Every row gives one point. Any point is a mix of the corners, with weights that add up to 1. It lies inside the corners' shape when no weight is negative. Is each point inside? If not, which corners have a negative weight?
In the rows, 128 means zero.

Corners:
(1): [107 151]
(2): [109 178]
(3): [175 119]
Points:
[113 174] -> inside
[142 143] -> inside
[112 174] -> inside
[120 146] -> inside
[159 120] -> outside (2)
[177 123] -> outside (1)
[111 150] -> inside
[168 123] -> inside
[111 163] -> inside

Corners:
(1): [174 134  86 135 174  48  60 135 147]
(2): [176 106 147 101 115 119 109 149 146]
(3): [104  73 127  69 152 155 119 126 142]
(4): [130 122 110 164 163 128 168  90 134]
(5): [ 90 128 139 133 109 138 135 143  95]
(6): [127 107 146 174 122  99 129 149 181]
(7): [ 99  83 111 133  44 142 144 125 160]
(8): [159 181 117 130 163  93  16 120 157]
(9): [164  80 138 147 208 149  78 113  77]
(10): [103 122  84 117 131 198 115 180 132]
Points:
[129  94 113 142 155 126 124 130 127] -> outside (2, 8)
[152 124 116 127 145 118  89 134 120] -> outside (3, 6)
[125 136 114 186 134 109 103 125 141] -> outside (2, 3)
[154  77 130 125 193 118  88 156 104] -> outside (4, 7, 8)
[114 116 108 137 132 133 120 131 134] -> outside (2)
[120 112 128 124 109 105 128 122 153] -> outside (9, 10)
[129 115  91 140 155 138 115 103 137] -> outside (2, 5, 6)
[129  99 122 136 141 143 122 134 124] -> outside (8)
[139 128 124 148 139 112 104 132 134] -> outside (3)

Corners:
(1): [ 92 171  83 124  93 157 126 122  96 150 126 143 132 136 137  81 160 125
  91 113]
(2): [189  94 109 141 158 108 119 109 123 173 149 158 150 155 151 146 119 184
  89 174]
(3): [175 109  85 188 141 118 126 126 102  66 149 149  95 100 164 136 127  73
 114 107]
(4): [134  96 128 113 114  56 112 130  83 123 150  84 204 171 155 139 119 164
 118 143]
(5): [123  79 166 113 163 122 110 120 139 130 108  96 154 125 128 123 178 154
  81 176]
(6): [169 105 155 134 125  62  58 132 127 189 140 113 144 138 138 148 165 158
 113 135]
(7): [109 197  87 156 102 165 124 151 158 117  66 123 163 109  95 117 115 155
 135 137]
(8): [144  96 140  90 111  83 108 129  98 154 130 127 101 186  92 142 168 157
 144 197]
(9): [ 86 209  91 216 138 133 120 125 100 148 143 137 128 116 140 150 148 136
 115  96]
(10): [104 186  75 145  91 155 146 113 102 142  93 103 115  77 100 149 128 198
  98 103]
(11): [113 190  89 163 107 131 156  97 148 117  97 142 145 132 130 160 179 128
  91 114]
(12): [156  87 135 150 173 108 150 156 120 131 133 141 113 134 117 145 130  74
 105  98]
(13): [100  83  76 170 156 110  94 139 125 122 128 160 116  85 189 163 101  93
 129 134]
(14): [143  84 148  84 139  99 111  77 145 158 166 113 125 156 127 107 134 152
 153 157]
(15): [103 204 119  93 135 150 130 149 109 102 100 145 134  62 141 140 163 138
 123 111]
(16): [155  68 104  63 158  88 132 153 138 153 168 126 142 153 113 117 178 140
 126 159]
(17): [152 110 104  82 135  68 124 118  87 170 164  94 169 128 100 136 143 105
 112 179]
(18): [ 93 143 119 139 135  87  91 166 150  86 160 133  88 128 113 149 127 121
  85 136]
(19): [151  76 107 150 116 138 174 164 148 131 173 139  91 116 136 184 118  75
 104 130]
(20): [ 80 173 124 145  92 114 139 112  93 121 123 174 167  75  82 125 164 187
 116 116]
(21): [156  98 117 103 127  32 162 146 135 145 113 123 119 153 138  96 123 147
 124 188]
Points:
[132 131 116 137 128 113 120 124 118 139 129 128 139 128 130 135 136 144
 108 142] -> outside (16)
[112 147 111 145 122 106 112 126 108 126 118 123 142 118 134 137 138 137
 118 130] -> outside (2, 16, 19)
[121 149 108 143 122 118 128 126 125 133 121 133 138 125 123 137 150 138
 111 131] -> inside
[134 114 115 121 128 107 117 131 109 134 142 134 137 129 134 143 154 135
  96 134] -> outside (7, 9, 14, 21)
